Every row gives one point. Two turns around zero, p and q, are shown by what they do to some points. Write where each new point lands after one turn and then the other. Backwards means that the second turn is done in reverse. Each puzzle has new turns, and all numbers are rounded.

Turn p:
[0.15 0.58 1.14] => [0.79 0.98 0.29]
[-0.78 -1.55 -2.10] => [-2.01 -1.61 -0.89]
[ 1.74 -2.74 -2.18] => [-2.68 -2.25  1.74]
[0.63 2.30 0.38] => [ 2.41 -0.08  0.15]
[-1.96 -0.17  0.30] => [-0.49  0.85 -1.73]
[0.23 1.59 2.47] => [2.01 2.11 0.45]
Turn q:
[-0.72  1.27  0.31] => [-0.52  1.01  0.97]
[1.60 1.49 2.38] => [2.40 0.75 2.03]
[ 1.51 -1.14 -1.78] => [ 0.73 -0.32 -2.47]
[-2.39 -1.62 -0.91] => [-2.61 -1.45 -0.52]
Where do these land?
q, then p backwards: [-1.35 -2.46  1.21] => [ 1.24 -0.69 -2.71]
q, then p: [-0.16  0.54 -0.15] => [ 0.50  0.10 -0.27]
q, then p: [ 2.21  1.12 -0.54] => [ 1.62 -1.51  1.23]
q, then p: [-1.09  0.80 -1.44] => [ 0.69 -0.27 -1.83]
p, then q: [-1.95 -1.67 -1.48] => [-2.77 -0.25 -1.02]
q, then p backwards: [2.34 1.67 2.40] => [2.07 2.44 1.94]

Turn p:
[-2.29  2.66  1.78  0.23] => [-2.84  2.53  1.03 -0.10]
[ 0.84 -1.13 -0.74  0.21] => [ 1.06 -0.96 -0.71  0.09]
[-0.99 -1.16  0.81  0.60] => [-1.22 -0.75 -0.70  0.91]
[ 0.18 -0.70 -1.84  0.61] => [ 0.80 -0.72 -1.37 -1.11]
[4.21 2.10 2.45 0.90] => [2.97 3.21 1.08 2.95]
[-0.17 -1.12 -1.55 -1.85] => [ 0.51 -2.06  0.74 -1.43]
[-1.77 -0.65 -0.90 -0.69] => [-1.28 -1.24 -0.06 -1.28]
Turn q:
[ 2.26 -1.86 -1.26  2.06] => [-0.89  0.95  2.41  2.63]
[ 2.32 -0.26  0.47 -1.32] => [ 1.30  1.38  1.79 -0.78]
[-2.52  1.38  0.04  2.25] => [-2.62 -1.10 -2.28  0.19]
[-1.20  0.81  0.97 -1.70] => [ 1.01 -0.70 -1.13 -1.78]
[ 2.08  0.29 -1.07 -2.37] => [ 2.48  2.16  0.57 -0.22]
[-0.87 -0.74 -0.30 -1.28] => [ 1.42 -0.89 -0.44  0.13]
[-2.07  0.38  1.16  2.37] => [-2.70 -1.80 -0.92 -0.18]
Where do these land?
q, then p: [ 2.08  1.90  0.36 -1.86] => [ 1.04  1.65  2.67 -0.74]
p, then q backwards: [1.02 2.25 1.83 0.66] => [ 2.54  0.43 -1.78  0.28]
q, then p: [-1.05 -2.62 -0.06  0.48] => [-0.05 -1.21 -1.71  1.95]
p, then q: [-1.57  0.82  0.73  0.04] => [-0.24 -0.97 -1.51 -0.63]
p, then q: [-0.49 -2.35 -2.85  0.67] => [ 2.83 -0.05  0.70  2.42]

Turn p:
[-0.43 -1.03  2.52 -2.22  1.64  0.47] => [ 0.09 -0.32  1.09  0.27  3.71  0.58]
[-0.07  0.74  1.41 -0.67 -0.90 -2.01] => [ 0.15  0.20  2.05 -0.73  0.24 -1.73]
[-0.57 -2.59  0.14 -1.28 -1.65  0.03] => [ 1.44 -0.10  0.34  2.80  0.72 -0.92]
[ 3.46 -0.55 -0.75 -0.13  2.81 -0.61] => [ 1.90 -2.20 -2.01 -2.73  0.96  0.51]
[-3.50  1.83 -0.66 -0.71 -0.19  1.39] => [-3.88  0.48  0.53  1.62 -0.25  0.49]
[ 1.31  0.25 -1.40  1.86 -1.84  1.21] => [ 1.09  0.28 -0.54  0.35 -3.00  1.17]
[-0.19  1.36 -1.26  3.15  0.13 -0.47] => [-0.79  1.65 -1.45 -1.58 -2.39 -0.08]
Turn q:
[-1.40  1.61  1.66  1.61 -0.38  0.88] => [ 2.60  0.23  0.19  1.19 -1.02  1.23]
[-2.14  0.41 -0.01 -0.83  1.66  2.45] => [-0.31  1.94 -1.02  2.63 -1.52 -0.24]
[ 2.16 -2.83  0.97  2.23  0.67 -1.09] => [-0.92 -0.51 -1.12 -2.42  1.66  3.04]
[ 3.18 -1.61  2.07 -0.18 -2.11  0.21] => [ 0.44  1.73  1.57 -3.21  2.13  1.02]
[-1.22 -0.09 -0.88 -1.24  0.81 -1.75] => [-1.39 -1.49  0.20  1.51  0.56 -0.87]
[ 0.09  1.36 -1.30 -1.56  1.95  0.31] => [-0.46  0.18 -1.69  1.17  0.14 -2.32]
[-0.67  1.16 -2.51 -0.03 -2.59 -1.01] => [ 0.05 -2.08  1.87 -0.86 -1.95 -1.86]
Where do these land?
q, then p: [-2.91 -0.59  2.48  1.01  0.61 -0.02] => [ 0.63  2.00 -0.69 -0.22 -1.13  3.19]
p, then q: [ 0.87  0.31 -1.50 -2.19  0.34  3.95] => [-1.49  2.47 -0.69 -0.82 -2.71  2.61]
p, then q: [ 1.14  1.42  0.17  1.96 -1.14  0.65] => [ 1.19  1.45  1.86 -0.70 -0.34 -1.13]
p, then q: [-3.09 -1.03  1.84 -1.75 -0.01 -1.70] => [ 1.15 -2.35 -1.81  2.34  1.53  1.41]
p, then q: [-3.84 -0.06  0.51 -1.84 -0.28  0.18] => [ 1.14 -1.86 -1.05  2.55 -0.73  2.38]
p, then q: [ 0.77  1.31 -0.17 -0.05  1.50 -0.70] => [-1.56  0.62  0.69  0.93  0.47 -0.82]
q, then p: [ 2.14 -0.13 -0.60 -0.13 -1.08 -1.38] => [ 0.08 -1.36  0.20  0.28  2.28 -0.93]
q, then p: [ 2.37 -0.45 -2.78  2.51 -0.37 -0.65] => [ 0.32 -2.76  0.08  3.20  0.80 -1.32]
p, then q: [ 2.53 -0.78  0.04  0.48  0.43 -0.34] => [-0.98  0.98 -0.27 -1.76  1.01 -1.20]

Turn p:
[ 0.28 -0.20 -1.21 -0.36  1.38 -0.31 -0.68 -1.90] => [-0.67 -1.38  0.72  1.10  1.86 -0.27  0.40 -0.12]
[ 1.63 -0.39  0.87 -1.30  2.05 -0.86 -2.06  1.61] => [-1.16  2.12  2.67 -0.74  1.11 -1.20  0.37  0.83]
[-2.27 -0.03 -1.43  1.36 -2.53  2.05  0.56 -1.48] => [ 0.64 -2.42 -2.51 -0.19 -0.43  2.16 -1.80 -1.19]
[ 0.83  1.64  2.78 -2.20  0.35  1.11 -0.99  1.51] => [-1.32  3.75  1.21  0.18 -0.86 -0.03 -0.29 -1.57]
[-0.44 -1.00  0.28 -2.31 -0.61 -2.70 -0.66 -1.06] => [-2.70 -1.13 -0.03 -0.52 -0.43 -2.44  0.91 -0.21]
[-0.66 -2.61 -1.51  2.03  1.49  0.48  3.26 -1.43] => [ 2.57 -3.45  0.40  2.24 -0.79  0.13 -0.50  2.04]
[-2.46 -0.54 -1.11  1.39  1.43  0.02  0.01  0.64] => [ 2.31 -1.49  0.60 -0.81  0.68 -0.88 -1.43 -0.37]
[ 1.87  2.87 -0.07 -0.18 -0.34  0.32  1.26  2.53] => [ 1.21  3.80 -1.75  0.49  0.25  0.00  0.58  0.61]
[-0.61 -0.82 -1.23  1.67 -4.27  2.04  0.39 -0.38] => [-0.15 -1.56 -3.12 -1.24 -1.23  3.22 -1.46  0.56]
[ 1.83  1.08  2.62 -0.09  1.03 -2.15 -1.08 -0.04] => [-0.74  1.75  1.79 -0.51 -0.16 -0.67  3.21 -0.58]
Turn q:
[-0.34  2.18  0.62  0.77  0.22  1.44  0.70 -0.38] => [ 0.94  0.20 -0.62  0.36  1.57 -1.51 -0.65 -1.42]
[ 0.67 -1.18 -0.29  0.76  1.52 -2.00  2.29  1.16] => [-0.37  0.95  2.32  2.31  0.39  1.74  0.04  0.68]
[ 0.02  4.89  0.52  1.00 -0.21 -4.36 -0.95 -0.83] => [-2.14  2.29 -1.41  1.61  2.79 -3.72  0.70  3.05]
[-0.25  1.56 -0.03  0.56 -0.80  1.40  2.16 -0.30] => [ 1.81 -0.87  0.64  0.46  1.68 -1.24 -0.78 -0.75]
[-0.05  0.43 -0.82  0.27  0.36  1.13 -2.25 -0.98] => [-0.48 -0.36 -1.85 -0.87 -0.30 -0.46  1.49 -1.13]
[-1.18 -2.45  3.25 -0.83  0.16 -0.27  1.64 -0.41] => [ 1.61  1.36  1.02  0.76 -2.90  0.47 -2.61  0.34]
[ 0.59 -1.70 -0.66 -1.04 -1.06 -0.70  1.90  0.23] => [ 0.46 -1.53  1.89  0.43 -0.68  1.04 -0.53  1.38]
[ 0.13  0.34 -0.47 -0.23 -0.41  0.76 -6.52  2.87] => [-3.14  1.35 -3.25 -5.03  0.43  1.50  1.33 -0.36]
[-2.49 -1.15 -0.81  0.88 -0.14  0.89  1.71  0.15] => [ 2.10  0.39  2.41 -0.50 -0.52 -0.26  0.83 -1.03]
[ 1.23 -0.60 -0.73 -2.64  0.86  1.00 -1.52 -0.63] => [-2.16 -2.07 -1.00 -0.46 -1.57  0.38 -0.28 -1.00]
[ 1.67 -2.31 -0.57  0.50 -0.50  0.71  0.84 -0.89] => [ 1.37 -1.71 -0.15  0.95 -0.89  2.04  0.46  0.25]
Where do these land?
q, then p: [ 2.01  1.70 -1.87 -2.53 -0.88  2.26 -1.20 -0.31] => [-1.36 -3.35  1.48  0.06  0.07 -1.83 -2.02  1.22]
q, then p: [-2.38  0.23  1.13 -1.01  0.96 -2.78 -0.23 -3.01] => [ 0.96  0.21 -3.00 -2.87 -1.02 -1.00  2.34 -0.21]
p, then q: [-0.67 -2.33 -0.40 -0.78  1.70 -1.13  0.88 -0.14] => [-0.07  2.04  0.18 -0.20 -0.71  1.59 -0.40  2.04]
q, then p backwards: [ 0.01  0.04  3.11 -0.27  1.21  0.63  0.75 -0.50] => [-1.35  0.82  0.10 -1.42 -0.02  2.18  1.36  1.12]
p, then q: [-0.18 -1.79  0.59  2.36 -2.49 -2.53 -0.79  1.43] => [-1.20 -2.61  2.45 -1.57 -0.87  0.49 -2.38  1.01]
p, then q backwards: [-2.30 -1.07  2.48  2.54  1.81  0.88 -0.01  0.74] => [-2.32 -2.62 -0.13 -0.39 -0.84  2.11  2.44  0.29]
p, then q: [ 0.95  0.46 -2.08  2.05 -2.27  1.35  2.78 -0.51] => [ 0.43 -2.34  0.53 -1.10  2.05  2.69  2.01 -1.41]
q, then p: [ 2.58  1.63 -1.99 -1.00  0.63 -0.04 -1.11 -0.70] => [ 1.60 -2.86  0.65 -0.01 -0.10 -1.25 -1.78  0.69]
p, then q backwards: [-1.43 -1.54 -0.14 -0.69 -0.24  1.93 -1.63  1.16] => [-0.01 -0.16  1.57 -2.18 -0.34  0.64  0.67  2.11]
p, then q: [ 1.43  2.67 -0.84 -0.68 -0.43 -0.58  0.57  1.83] => [-1.64 -0.42  0.74  1.02  2.66 -1.38  0.96 -0.42]
